Every row gives one point. Each copy is the shape, with its points in the same order, stretched, turned, moved and blurred by noise. Some copies are also mirrored. Which?
In the rows, zero is written as 128.

Shape, 5 rows:
[[ 78 138]
 [ 89 135]
 [138 122]
 [111 112]
 [188 135]]
Copy 1 (5 x 2):
[[147  77]
 [149 101]
 [136 144]
 [157 120]
 [109 185]]
Copy 1 is: only turned
Copy 2, 5 rows:
[[147  75]
 [138  88]
 [120 139]
 [144 116]
 [ 73 190]]
Copy 2 is: only turned

Shape (7 x 4):
[[154  98 111 117]
 [132  96 137 158]
 [117 162 112  99]
 [ 57 115 176 117]
 [116 102 132 162]
 [129 122 176 151]
 [192 128 119 128]]
Copy 1:
[[107 124 100 111]
 [115 103 141 141]
 [167 157 132 137]
 [122 138 249 139]
 [113 111 148 159]
 [150  96 171 127]
 [152  99  56 104]]
Copy 1 is: only turned
Copy 2:
[[164 111 110 115]
 [136 120 141 165]
 [ 86 139 118  91]
 [ 63 135  63 180]
 [121 113 145 165]
 [114 169 123 181]
 [180 150 152 116]]
Copy 2 is: mirrored
Copy 3 (7 x 4):
[[124 107 127 164]
 [135 142  97 120]
 [ 89 132 183 135]
 [139 137 155  44]
 [124 144  98 105]
 [149 174 124 109]
 [122 142 132 201]]
Copy 3 is: mirrored
Copy 4 (7 x 4):
[[129 141 163 115]
 [163 146 134  96]
 [111 128 129 169]
 [144  96  79  86]
 [169 135 128  94]
 [138 164 108 100]
 [114 184 169 144]]
Copy 4 is: mirrored

Shape (10 x 6):
[[107 159 110 161 119 121]
 [117 157 155  88 142 138]
 [112 151 110 145 111 128]
 [108 162 111 119 146 175]
 [111  85 187 158 119 109]
 [147  71 115 124  65 111]
 [141 111 116 144 166 169]
 [100 114 135  62 109  93]
 [152  95 128 162 149 100]
 [143 163 127 117 132  98]]
Copy 1, 10 rows:
[[185 160 111 110 145 176]
 [129 140 118 136 152  86]
 [173 150 124 117 155 171]
 [127 115  93 101 196 121]
 [201 120 162 124  81  94]
 [135 135 189 116 118 167]
 [116  70 120 106 141 119]
 [107 174 151 106 119  99]
 [143 106 129 133  69 153]
 [135 162 114 149 112 151]]
Copy 1 is: mirrored
Copy 2, 10 rows:
[[168 171 150 157 119 134]
 [ 87 131  77 139  82 116]
 [152 160 132 146 132 132]
 [153 114  89 146  70 147]
 [ 90 180 163 123 146  13]
 [ 83 151 124 115 221  99]
 [136 102 143 129 111 128]
 [ 63 167  56  86 141 113]
 [113 153 198 108 160 107]
 [ 95 162 135 135 118 164]]
Copy 2 is: mirrored
Copy 3 (10 x 6):
[[ 80 101 153 113 136 136]
 [148 163 140  98 155 153]
 [ 96 109 147 106 136 118]
 [136 110 128 114 197 146]
 [139 163 148 184  82 124]
 [131 137 117 128  50  28]
 [140 117  85 168 157 139]
 [163 147 140  86  72 118]
 [ 99 132  95 163  70 137]
 [ 84 151 127  80 110 143]]
Copy 3 is: mirrored
